Each row is a point. Each copy is the shape, with its points in the same order, stretched, turned, moved and blurred by noise. Say if it was mirrored as well.

Shape, 8 rows:
[291 -20 -26]
[-135 -40 107]
[-39 -222 17]
[342 383 -125]
[-171 -22 258]
[-163 140 157]
[359 63 127]
[31 -128 -5]
Copy 1, 8 rows:
[347 73 18]
[-77 35 145]
[48 -152 167]
[351 369 -313]
[-132 124 280]
[-148 208 89]
[391 250 109]
[104 -69 94]
Copy 1 is: only turned
Copy 2:
[379 26 -53]
[-89 -160 -21]
[72 -179 178]
[372 354 -348]
[-136 -260 -128]
[-126 -70 -231]
[425 -63 -218]
[113 -83 97]
Copy 2 is: mirrored
Copy 3, 8 rows:
[245 -181 -142]
[-20 -89 161]
[103 -276 181]
[337 194 -279]
[-153 -76 132]
[-66 97 115]
[142 -149 -267]
[139 -209 97]
Copy 3 is: mirrored
Copy 4, 8 rows:
[294 -63 -22]
[-88 78 39]
[-82 -110 -39]
[488 254 -76]
[-158 85 168]
[-100 210 111]
[344 -46 119]
[4 -66 -32]
Copy 4 is: only turned

Shape:
[272 132 -58 -147]
[-92 6 273 34]
[32 -120 312 19]
[342 63 -264 205]
[-157 -316 139 265]
[121 210 -138 -134]
[-106 -187 155 218]
[-96 137 329 42]
[-160 -131 -411 -79]
Copy 1:
[280 22 41 -32]
[-217 184 136 110]
[-171 59 249 135]
[361 -202 -259 214]
[-349 -165 -37 225]
[219 89 -96 -83]
[-262 -42 -8 208]
[-196 331 152 132]
[-19 -261 -375 -207]
Copy 1 is: only turned
Copy 2 (9 x 4):
[339 -45 -21 -135]
[63 -198 273 42]
[123 -339 172 -24]
[277 -46 -269 183]
[-224 -295 33 114]
[251 81 -5 -122]
[-79 -260 90 139]
[70 -187 301 68]
[-119 93 -242 -191]
Copy 2 is: only turned
Copy 3:
[155 155 58 -270]
[35 6 196 151]
[133 -93 318 108]
[244 9 -320 -248]
[-60 -341 14 212]
[20 251 -47 -202]
[3 -212 7 147]
[102 96 216 172]
[-411 50 -145 -131]
Copy 3 is: only turned
Copy 4:
[243 88 102 47]
[-82 363 157 -5]
[3 389 23 -136]
[187 -93 -223 68]
[-243 277 -135 -290]
[143 -41 155 96]
[-197 253 -72 -161]
[-121 388 173 89]
[-124 -270 138 -294]
Copy 4 is: mirrored

Shape:
[140 -243 -151 19 306 -113]
[122 60 132 -19 -204 46]
[126 314 88 -189 -317 232]
[-161 -241 -15 -47 231 6]
[111 173 19 -138 -207 351]
[26 -240 -252 19 -145 8]
[-190 -53 -101 80 301 -208]
[37 -193 -151 -258 -5 -120]
[-203 -82 368 87 333 -96]
Copy 1:
[115 337 -227 253 217 -224]
[107 -100 72 11 11 143]
[133 -295 207 -270 123 116]
[-177 244 -154 156 44 -280]
[3 -176 196 -179 298 34]
[99 266 223 210 164 -206]
[-4 442 -274 8 -133 -183]
[226 58 29 186 28 -454]
[-294 115 -461 115 -215 103]
Copy 1 is: mirrored
Copy 2, 9 rows:
[-178 255 -158 237 264 -132]
[227 -65 83 -35 7 80]
[259 -86 28 -362 -202 172]
[-105 6 -283 149 194 106]
[213 73 -143 -293 -171 221]
[240 151 -250 122 82 -130]
[-254 24 -125 258 58 -77]
[4 98 -195 -130 191 -252]
[-177 -212 45 269 210 254]
Copy 2 is: only turned
